Each row is a point. The last column is the point's height on a tilted bowl or saddle (a function of degree 2), plus a little noise. Count its main directions that bend up, bend down and stay straight.

Points:
+0.21,+0.47,+0.55
+0.03,-0.44,+0.15
-0.53,+0.02,+0.03
-0.36,-0.63,-0.06
+0.04,-0.03,+0.32
+0.02,+0.21,+0.39
-0.14,-0.47,+0.08
+0.44,+0.30,+0.50
-0.14,-0.03,+0.25
+0.30,+0.66,+0.64
+0.79,+0.38,+0.51
Directions: 0 up, 1 down, 1 straight

Points, 15 rows:
-0.11,+0.09,-0.18,+0.07
+0.10,+0.55,-0.22,-0.24
-0.39,+0.31,-0.20,-0.01
+0.52,-0.48,-0.13,-0.54
-0.16,-0.43,+0.35,+0.11
-0.61,-0.05,-0.11,+0.02
-0.44,+0.45,-0.23,-0.14
-0.17,+0.23,-0.05,+0.14
-0.55,-0.52,+0.30,-0.01
+0.02,-0.16,+0.02,+0.14
-0.58,+0.34,-0.03,+0.00
+0.66,-0.55,-0.50,-1.18
-0.22,-0.65,+0.67,-0.18
+0.63,-0.38,+0.05,-0.54
-0.47,-0.38,-0.11,-0.01
Directions: 0 up, 3 down, 0 straight

Points, 17 rows:
+0.03,-0.55,+0.13,-0.79
-1.17,-0.18,+0.02,+0.64
-0.04,-0.10,+0.89,+0.02
+0.37,+0.25,+0.35,-0.05
-0.19,-0.41,-0.71,-0.83
+0.28,+0.10,+0.15,-0.19
+0.13,+0.42,-0.28,-0.30
+0.27,+0.39,+0.03,-0.16
+0.30,+0.92,+0.18,-0.29
+0.04,+0.02,+0.52,-0.07
-0.38,+0.19,+0.26,+0.19
-0.06,+0.35,+0.57,+0.20
+0.15,-0.06,+0.37,-0.22
+0.05,+0.28,-0.54,-0.39
+0.26,+0.01,-0.48,-0.36
+0.27,-0.15,+0.39,-0.27
-0.19,+0.02,+0.32,-0.04
Directions: 1 up, 1 down, 1 straight

Points:
-0.06,-0.04,-0.16,+0.40,+0.02
-0.09,-0.29,+0.16,-0.11,-0.07
+0.06,+0.34,+0.50,+0.28,+0.25
+0.43,-0.89,+0.41,-0.55,+1.08
-0.10,-0.38,-0.27,+0.15,-0.16
+0.12,-0.22,+0.17,-0.39,+0.07
-0.13,+0.11,+0.43,-0.12,+0.04
-0.35,+0.09,+0.01,+0.13,-0.11
-0.07,+0.02,-0.92,+0.09,+0.32
-0.10,-0.04,-0.61,+0.20,+0.07
-0.16,-0.07,-0.12,+0.24,-0.11
+0.23,+0.56,+0.48,+0.82,+1.02
-0.66,-0.16,+0.00,+0.06,-0.38
-0.64,-0.10,+0.28,+0.39,-0.35
-0.10,-0.22,+0.76,+0.20,+0.29
+0.54,-0.20,-1.08,-0.31,+0.48
+0.28,+0.12,+0.00,+0.01,-0.06
-0.01,+0.01,+0.13,+0.73,+0.34
+0.34,+0.78,+0.08,+0.46,+0.40
-0.17,-0.36,-0.39,-0.47,+0.09
-0.05,-0.14,-0.25,+0.29,-0.04
+0.46,-0.01,-0.17,-0.55,-0.13
-0.36,-0.31,-0.98,-0.26,+0.28
-0.56,-0.17,-0.18,+0.09,-0.36
-0.41,-0.16,-0.16,-0.71,+0.21
Directions: 3 up, 1 down, 0 straight

Points:
+0.20,+0.38,+0.38,-0.19,-0.34,+0.10,+0.00
-0.28,-0.26,-0.24,+0.60,+0.02,-0.26,-0.43
+0.50,+0.15,+0.45,-0.11,+0.13,+0.39,-0.18
+0.16,+0.08,+0.37,+0.01,+0.16,+0.54,-0.27
-0.69,+0.04,+0.14,-0.10,+0.36,-0.64,-0.16
-0.76,+0.36,+0.15,+0.38,+0.43,-0.13,-0.39
-0.25,-0.60,+0.32,+0.29,+0.18,-0.43,-0.43
-0.19,+0.31,+0.25,+0.13,-0.01,-0.34,-0.10
+0.11,-0.04,+0.32,+0.32,-0.33,+0.07,-0.29
+0.54,+0.10,+0.01,+0.53,+0.04,+0.74,-0.48
-0.50,+0.03,+0.36,+0.13,-0.61,-0.18,-0.45
-0.41,+0.03,-0.12,-0.55,+0.11,+0.33,-0.11
-0.08,+0.80,+1.05,+0.38,-0.58,-0.37,-0.61
-0.15,-0.61,-0.71,-0.29,+0.45,-0.01,-0.51
+0.41,+1.20,+0.06,+0.26,+0.34,-1.35,-0.76
+0.47,+0.08,-0.49,-0.20,-0.28,+0.42,-0.07
+0.62,-0.14,+0.40,-0.44,-0.07,+0.29,+0.00
-0.05,+0.42,-0.52,-0.07,-0.04,+0.30,-0.28
-0.31,+0.06,+0.18,+0.44,+0.46,-0.39,-0.24
-0.47,-0.08,-0.11,-0.40,-0.33,+0.47,-0.20
-0.40,+0.15,-0.14,-0.13,-0.09,-0.24,-0.17
+0.00,-0.09,+0.18,-0.12,+0.12,+0.42,-0.14
+0.48,+0.18,-0.12,-0.67,+0.30,+0.17,-0.02
+0.35,-0.68,+0.25,+0.25,+0.18,-0.48,-0.44
+0.64,+0.10,+0.18,-0.30,-0.03,-0.30,+0.02
+0.21,-0.32,-0.12,+0.36,-0.05,+0.42,-0.29
+0.50,-0.15,-0.15,+0.53,+0.08,+0.12,-0.30
-0.74,-0.13,+0.24,-0.32,+0.00,+0.11,-0.23
-0.01,-0.10,-0.77,+0.44,-0.31,+0.18,-0.47
+0.45,-0.07,+0.39,-0.30,+0.09,+0.49,-0.10
-0.20,+0.29,+0.00,-0.07,-0.72,-0.54,-0.36
+0.21,+0.10,+0.17,+0.68,+0.28,+0.65,-0.63
-0.11,+0.13,-0.12,+0.36,-0.29,+0.52,-0.37
-0.51,+0.22,-0.19,-0.22,-0.33,-0.16,-0.24
-0.19,-1.19,-0.71,-0.14,+0.13,-0.49,-1.03
+0.56,+0.61,+0.46,+0.40,-0.64,+0.50,-0.58
-0.28,-0.18,+0.50,-0.50,-0.49,-0.51,-0.10
+0.16,-0.07,-0.22,+0.17,-0.23,+0.39,-0.19
+0.16,+0.45,+0.06,-0.61,-0.24,-0.15,+0.15
-0.04,-0.38,+0.25,+0.69,-0.37,+0.14,-0.65
-0.38,-0.18,-0.16,-0.25,-0.43,+0.22,-0.24
+0.48,-0.42,-0.12,+0.40,+0.18,+0.21,-0.31
-0.30,-0.19,+0.48,+0.06,+0.07,+0.00,-0.24
+0.34,+0.08,+0.40,+0.29,+0.62,+0.12,-0.42
+0.40,-0.83,+0.39,+0.38,+0.25,+0.15,-0.65
-0.29,+0.00,+0.14,-0.67,+0.01,-0.37,+0.07
+0.37,+0.51,+0.58,+0.02,+0.13,-0.02,-0.17
Directions: 0 up, 4 down, 2 straight

Points:
+0.02,-0.06,-0.23,+0.02,-0.19,+0.62,-0.18
+0.12,+0.13,-0.16,+0.36,-0.78,-0.30,+0.87
+0.00,+0.30,-0.12,-0.30,-0.36,-0.76,+0.69
+0.47,+0.42,+0.08,+0.28,-0.07,-0.03,+0.16
+0.42,-0.48,+0.35,-0.48,-0.03,+0.49,-0.29
+0.14,-0.10,-0.24,-0.33,-0.15,-0.13,+0.04
-0.69,-0.05,-0.14,+0.28,-0.21,+0.00,+0.09
+0.15,-0.83,+0.15,+0.29,+0.12,+0.30,-0.17
+0.93,-0.35,+0.27,-0.12,-0.39,+0.17,+0.22
+0.44,+0.58,-0.20,-0.77,-0.34,+0.20,+0.20
+0.13,+0.41,+0.46,+0.03,-0.51,+0.14,+0.68
-0.27,-0.07,+0.05,+0.02,-0.06,-0.09,+0.15
+0.45,-0.31,-0.22,-0.54,+0.30,+0.32,-0.58
-0.04,-0.58,-0.26,+0.70,+0.22,+0.13,-0.12
-0.64,-0.04,-0.02,+0.19,-0.37,+0.07,+0.30
+0.21,-0.01,-0.54,+0.30,+0.37,-0.15,-0.23
-0.34,-0.16,-0.15,-0.16,-0.13,-0.27,+0.25
+0.45,+0.27,+0.47,-0.10,+0.10,+0.02,-0.05
-0.37,-0.44,-0.15,-0.40,+0.00,-0.48,+0.34
+0.51,-0.35,+0.09,-0.52,+0.22,+0.03,-0.39
-0.66,-0.99,-0.12,+0.35,-0.11,-0.23,+0.22
+0.08,+0.14,-0.44,+0.64,+0.04,+0.43,-0.34
+0.43,-0.83,-0.26,-0.20,-0.23,+0.61,-0.09
+0.15,-0.28,+0.54,+0.34,-0.32,+0.77,+0.32
-0.17,-0.13,+0.46,+0.49,+0.10,+0.36,-0.04
-0.34,+0.48,-0.37,-0.25,-0.02,+0.15,-0.25
+0.12,-0.57,-0.01,-0.67,-0.28,-0.13,+0.12
+0.72,+0.05,-0.15,+0.28,+0.42,-0.07,-0.15
+0.17,-0.32,+0.25,-0.12,-0.32,+0.02,+0.24
-0.54,+0.15,-0.97,+0.13,+0.03,+0.26,-0.97
-0.65,+0.14,-0.02,-0.71,+0.05,+0.53,-0.05
+0.42,+0.23,+0.12,+0.16,+0.20,+0.97,-0.42
+0.12,+0.00,+0.12,-0.48,-0.46,-0.19,+0.49
-0.68,+0.10,-0.54,+0.54,+0.50,-0.02,-0.58
-0.06,+0.01,+0.26,+0.46,+0.46,+0.56,-0.47
-0.60,-0.21,+0.14,-0.35,-0.47,+0.66,+0.37
+0.47,-0.11,+0.15,-0.12,-0.37,-0.65,+0.42
-0.14,-0.51,+0.53,-0.27,+0.01,-0.20,+0.16
-0.09,+0.45,+0.36,+0.03,+0.55,-0.05,-0.08
+0.31,-0.48,-0.09,-0.08,-0.64,-0.32,+0.59
+0.62,-0.67,-0.24,+0.54,-0.13,+0.13,+0.33
+0.60,+0.20,-0.51,+0.02,+0.52,+0.05,-0.43
+0.68,+0.23,+0.30,-0.05,-0.64,+0.11,+0.73
-0.66,-0.08,+0.54,+0.44,-0.37,+0.45,+0.43
+0.15,+0.39,-0.15,+0.75,+0.76,+0.06,-0.34
-0.20,-0.03,-0.46,+0.99,-0.32,+0.37,-0.04
+0.02,-0.04,-0.15,-0.24,+0.42,-0.14,-0.16
+0.16,+0.04,+0.14,+0.15,+0.40,-0.12,-0.13
+0.37,-0.58,+0.35,-0.44,+0.19,-0.78,+0.00
Directions: 2 up, 1 down, 3 straight

Points:
-0.25,-0.08,-0.20,+0.29,-0.14,-0.90,-0.21,-0.10,+0.22
-0.20,-0.44,+0.02,+0.04,+0.12,-0.26,-0.19,+0.27,+0.02
-0.28,+0.28,+0.18,-0.49,-0.11,+0.01,+0.21,+0.65,+0.71
+0.76,-0.49,-0.33,+0.28,+0.42,+0.36,+0.47,-0.35,-0.27
+0.20,+0.18,-0.50,-0.34,-0.62,+0.55,+0.34,-0.23,-0.14
+0.16,+0.09,+0.14,+0.39,+0.09,+0.36,-0.61,+0.03,-0.16
+0.16,-0.26,-0.56,+0.22,-0.11,-0.30,+0.05,+0.46,+0.04
-0.37,-0.01,+0.62,-1.01,+0.04,-0.08,-0.84,+0.05,+0.02
-0.04,+0.79,-0.05,-0.23,+0.14,-0.11,+0.29,-0.17,+0.09
-0.64,+0.20,+0.01,-0.09,-0.14,+0.52,+0.11,+0.03,+0.00
-0.12,-0.44,+0.51,-1.12,-0.14,-0.21,+0.31,+0.00,+0.10
-0.53,-0.56,-0.13,+0.21,-0.05,+0.00,+0.45,-1.00,-0.50
+0.39,-0.40,-0.08,-0.45,-0.40,-0.25,-0.46,+0.08,-0.20
+0.37,-0.72,+0.38,+0.12,-0.38,+0.37,-0.27,+0.41,-0.29
+0.37,+0.61,+0.01,-0.01,+0.31,-0.10,-0.26,-0.34,-0.22
+0.73,-1.02,-0.13,-0.49,-0.27,+0.14,+0.28,-0.48,-1.26
-0.04,-0.41,+0.37,-0.02,-0.19,-0.47,-0.04,-0.39,-0.13
+0.19,+0.10,+0.08,+1.23,+0.39,+0.46,-0.04,+0.31,-0.03
+0.43,+0.43,+0.04,+0.12,+0.04,+0.38,-0.48,+0.08,-0.21
+0.43,+0.35,-0.13,-0.62,+0.20,+0.33,+0.20,+0.15,-0.19
-0.14,+0.24,-0.28,-0.37,+0.23,-0.01,+0.44,-0.50,-0.16
+0.78,-0.15,+0.18,-0.25,+0.46,-0.22,-0.38,-0.36,-0.50
-0.15,+0.50,-0.07,+0.34,-0.45,+0.38,+0.16,-0.11,+0.37
+0.05,-0.31,-0.05,+0.17,+0.19,-0.42,-0.64,+0.17,-0.01
-0.16,+0.62,+0.80,-0.30,-0.50,-0.19,-0.23,+0.31,+0.97
+0.40,+0.32,+0.23,-0.02,+0.67,-0.54,-0.36,-0.29,-0.05
+0.58,+0.56,-0.13,-0.33,-0.28,+0.74,+0.23,+0.30,+0.11
-0.05,-0.44,-0.43,+0.70,+0.33,+0.25,-0.15,+0.60,-0.34
-0.15,+0.12,+0.42,+0.14,-0.13,+0.27,-0.39,-0.03,+0.05
-0.14,+0.04,-0.46,+0.08,+0.31,-0.10,+0.24,-0.06,+0.11
+0.00,+0.56,-0.44,-0.15,+0.15,+0.18,-0.24,+0.34,+0.01
-0.12,+0.32,+0.07,-0.14,+0.62,+0.31,-0.08,-0.38,-0.42
-0.40,+0.74,+0.75,-0.18,+0.11,+0.08,-0.49,+0.30,+0.12
-0.04,+0.07,-0.18,+0.08,+0.70,-0.03,+0.18,+0.46,+0.01
+0.41,-0.15,-0.36,-0.07,+0.08,+0.05,-0.34,-0.20,-0.24
+0.39,+0.29,-0.89,+0.53,-0.31,-0.32,-0.31,-0.05,+0.31
-0.19,+0.14,-0.18,+0.15,-0.34,-0.11,+0.16,+0.08,+0.27
+0.18,+0.17,+0.21,+0.05,-0.14,-0.27,+0.96,-0.32,+0.17
+0.10,+0.22,-0.49,+0.21,-0.18,+0.08,-1.00,-0.42,-0.11
-0.21,-0.23,+0.45,+0.07,+0.17,-0.34,+0.04,+0.44,+0.31
-0.13,+0.45,+0.16,+0.21,+0.57,-0.58,+0.22,+0.20,+0.39
-0.02,-0.03,+0.95,-0.49,+0.65,-0.19,+0.09,-0.51,-0.21
+0.20,+0.30,-0.38,-0.03,-0.18,+0.02,+0.29,-0.49,-0.06
+0.29,-0.11,+0.07,-0.13,+0.62,+0.36,-0.29,-0.10,-0.55
+0.06,-0.17,-0.01,+0.61,+0.13,+0.15,+0.39,+0.05,+0.11
-0.40,-0.29,+0.37,+0.23,-0.05,+0.26,-0.25,+0.38,+0.04
+0.31,+0.48,-0.22,+0.52,+0.07,+0.55,-0.69,-0.10,-0.17
+0.04,+0.20,-0.56,+0.11,-0.11,+0.42,+0.11,-0.05,+0.04
+0.11,-0.30,+0.51,-0.25,-0.66,-0.05,+0.01,+0.75,+0.70
-0.69,-0.26,+0.29,-0.40,-0.21,+0.48,-0.58,-0.22,-0.37
+0.13,-0.21,+0.46,+0.50,+0.39,-0.06,+0.62,-0.47,+0.07
-0.20,-0.07,-0.29,+0.20,+0.14,+0.05,-0.17,-0.28,-0.02
+0.09,+0.33,-0.21,-0.68,-0.24,-0.76,-0.64,-0.28,+0.17
+0.22,+0.61,-0.18,-0.32,+0.54,-0.36,+0.28,-0.76,-0.19
-0.01,-0.99,-0.07,+0.31,-0.41,-0.11,-0.51,+0.76,-0.55
-0.36,-0.10,+0.04,+0.19,+0.41,+0.00,-0.11,-0.33,-0.03
-0.26,-0.08,-0.16,-0.14,+0.34,-0.60,+0.17,+0.09,+0.39
+0.45,+0.14,-0.76,+0.31,+0.06,-0.15,-0.38,-0.02,+0.07
+0.85,-0.49,-0.31,-0.54,+0.45,+0.86,+0.18,+0.33,-1.03
+0.36,-0.09,+0.35,+0.17,-0.83,+0.40,+0.43,+0.18,+0.57
-0.25,-0.12,-0.03,+0.39,+0.71,+0.27,+0.03,+0.09,-0.14
-0.05,-0.44,+0.82,+0.20,-0.42,-0.46,-0.44,-0.09,+0.12
-0.02,+0.43,-0.04,-0.66,-0.68,+0.18,+0.04,+0.39,+0.66
-0.21,+0.37,-0.55,-0.26,-0.34,-0.03,-0.38,-0.43,-0.17
+0.11,+0.18,+0.11,+0.11,+0.46,+0.49,-0.34,+0.33,-0.44
+0.38,-0.36,-0.01,-1.12,+0.49,+0.25,-0.38,-0.38,-0.94
-0.35,-0.33,+0.27,-0.05,+0.11,-0.28,+0.01,-0.44,-0.09
+0.16,-0.01,+0.48,+0.84,+0.64,+0.62,-0.61,-0.23,-0.46
Directions: 2 up, 3 down, 3 straight
